Each row is a point. The window is the flat piece filled in between its corners: a triangle in 3 columns, a solid with four corners in 4, and so on. A path goes straight from each point to the next, and from the last back to the first. List the points from which the path goes on through the window.
(in the rows, 128 means zero)

Window:
[[135 106 112 103]
 [ 89 183 117 164]
 [ 80 147  54 108]
 [187 109 109 115]]
Path:
(1): [ 93 164 110 167]
(2): [ 96 200 121 142]
(3): [163 155 116  79]
(4): [156 103 100 123]
(5): [ 97 117  89 178]
(6): [149 151 123 105]
(7): [101 171 100 128]
(8): [ 86 148  88 150]
(9): [ 99 148  83 187]
(10): [112 174 126 121]
(11): [104 163 113  68]
(12): [105 108  88 136]
(13): [161  93  96 159]
(14): [170 146 116  79]
(15): [144 152 131 100]
(16): [135 111 123 153]
Through the window after points: 1, 3, 5, 7, 9, 13

Window, 6 rows:
[[ 73 115 115 123 181 132]
 [219 164 107 101 138 134]
 [126 103 147 157 130 124]
 [ 94  96 131 133  50 100]
 [104 117 170  56 136 108]
 [ 97 160 110 190  98 103]]
Path:
(1): [108 112 134 142  92 134]
(2): [ 93 126 143 105  97 132]
(3): [130  92 141 112 111  52]
(4): [ 86 104 115 137 176 104]
(5): [ 85 144 127 101 135 170]
(6): [ 95 133 139 153  92 125]
(7): [126 104 100 152  96  69]
(8): [120  98 106 162 123  51]
Through the window after points: 2, 4, 6

Window (8 x 8):
[[ 28  99 179 142 198 173 138 193]
 [ 36  95 160  91 192 167 172 140]
 [168 154  69 176  93 124 153 105]
 [119 152 155 107 149 127 138 154]
 [ 76 102 119  93 147 114 100 147]
 [138 154  88 137  87 191 153 152]
 [165  98 136 134  76 117 130 125]
 [148  99 114 117 164 150 126 143]]
Path:
(1): [ 95 112 120 111 154 139 153 167]
(2): [ 96 138 152 135 161 182  99 120]
(3): [ 84 111 174 103 148 168 110 113]
(4): [118 122 125 114 135 117 157 193]
(5): [122 144  84 123 100 156 158 166]
(6): [126 137 126 145 115 201 136 133]
(7): [110 153 151 146 125 157 102 103]
(8): [140 105  90 144 122 119 178 167]
Through the window after points: 5, 7

Window (11 x 11):
[[211 150 105 178  89 173  95  86 245 139 108]
 [120 157 110 144 108 106 153  40 139 175 113]
 [155 123  53 119 115 192 112  79 168  89 183]
 [145 139 111 117 138 164 204  97 179 170 116]
 [132 128 151 117  86 177 138 139 139 138 148]
 [ 48 103 131  43 122 120 173 143 133 135  93]
 [ 79 146  97 144 220 178 106  93 160 119 154]
 [149 156 152  99 125  92 145  76 129 105 144]
 [116  67 162 122 137  74 148 130  84 107 139]
 [120 138 120 136  59  54 142 182 120  61 149]
 [131 157 107 119 163  83 119 124  93 148  95]]
Path:
(1): [142 141 139 143  93 128 153  99 138  93 101]
(2): [119 149 133 143  85 106 152 151 117  81 120]
(3): [134 119  96 107  94  54 130 150 154 111 171]
(4): [ 96 138 105 100 141 112 118 129 147 169 166]
(5): [150 142 142 120 127 114 152 103 104  99  85]
(6): [168 107 133 132 110 154 163  81 114  84 105]
(7): [130 145 128 108 107  76 142 122 150 152 142]
(8): [103 148 108 118 171 129 148 111 152 169 188]
(9): [138 127  98 140 126 148 101  82 127  72  79]
(10): [113 127 139 125 100 130 167 125 102 116  87]
(11): [114 122 147 115 117  96 142 124 139 142 140]
(12): [161 122  87  93 111 124 108 113 200 180 168]
Through the window after points: 2, 4, 8

Window, 12 rows:
[[148 101 150  69 146  88 194 134 100 155 128  60]
 [ 69  92  68 140 122 103 156 145 111 138 127  91]
 [169 111 154 138 117 127 148  71 136 106  74 129]
 [149 143 137  59 111 121  92  96 101 148 160 140]
 [145  97 142 130 101 212  96 119 166 148 227 195]
 [139 103  94 122 144 166  91  84  82 130 173 123]
 [149 171 114 197 106 180 133 172 134 175 125 124]
 [125 184 187 207 121 210 121 178  91 129 133 154]
 [152  63 111 104 101 201  91 145 166 100 132 126]
 [126  71 185 177 121 186  93 117 154 138  79 109]
 [150 196 116 132 154 115 117  87 157 106 126 101]
 [110 139  89 103 107 169 139  85 140 129 132  92]]
Path:
(1): [148 132 145 131 115 141 111 101 118 113 139  98]
(2): [153 135 139 157  70 164 123 119 125 105 159  77]
(3): [128 128 140 115 167 148 143 142 138 174 101 167]
(4): [123 113 103  92 146 183 132 109 135 142 112 130]
(5): [128 129 117 138  81 154 123 109 140 114 152  86]
(6): [138 130 123 133  82 154 132 129 109 134 176 102]
(7): [147 127  98  58 187 117 132 100 124 138 109 149]
(8): [112 124  88 114 169 180  97 121 142 185 128 186]
Through the window after points: 4, 8

Window, 14 rows:
[[136 106 156 107 109 136  71 145 100 143 167 103  90 134]
 [122 108 109 162 121 124 139 127  66 113 113 130 152 166]
 [224  76 160 106 205 181 186 175  75 170 160  99 236 153]
 [104 166  91 198 124  92 126  91 129 111 183  25  74 137]
 [106 112 111 130 123 180 140  69 114 137 116 167 136 110]
 [189 168 174  82 146 121  63 102 188 140  18 102 113 149]
 [125  97 164 156  85 117 189 116 123 103 119 135  93 121]
 [116 108  89 128 112  67 115  66 134  91 156 121 127 125]
 [141 111 109 163  91 102 147  77  92 169 139 147  86 105]
 [ 86 129 149 201 124  83 135 102  96 110 143 121 141  92]
 [124 112 100  84 187 113 200 134  64 117 109 114 162 106]
 [113 153 170 140 127  90 220  45  85 141 132  71 149 148]
 [102 176 113 138  73 108 122 151 137 125 135 157 103 129]
 [100 129 101 120  50 117 111 140 121 134 113  65 126  83]]
Path:
(1): [ 88  89 116 138 119  79 123 143 153 167 115 110 114 125]
(2): [144 163 138 127 125 134 149 100  94 101 130  98 142 129]
(3): [147 137 119 133 115 130 122 104  97 114 137  95 139 126]
(4): [ 77 111 119 136 136  77 136 113 138 182 111 136 102 114]
(5): [ 95 119 126 141 131 116 142 107 141 188 113 106 130 136]
(6): [145 133 140 124 118 117 158 100  89 104 135 112 132 112]
(7): [164 164 141 110  99 135 119 108  77 110 125 105 132 105]
(8): [121  80 140 159 166 113 156 119 122 161 151 132 130 166]
(9): [ 95 107 110 166 138  89 163 129 128 231 126 105 122 138]
(10): [147 128 131 118  89 129 145  89  84  69 126 122 120 100]
(11): [186 171 123 115 126 185 148  84  88  68 100 110 116 120]
(12): [ 91  83 121 129 117  64 133 146 122 189 141 109 142 141]
Through the window after points: 9
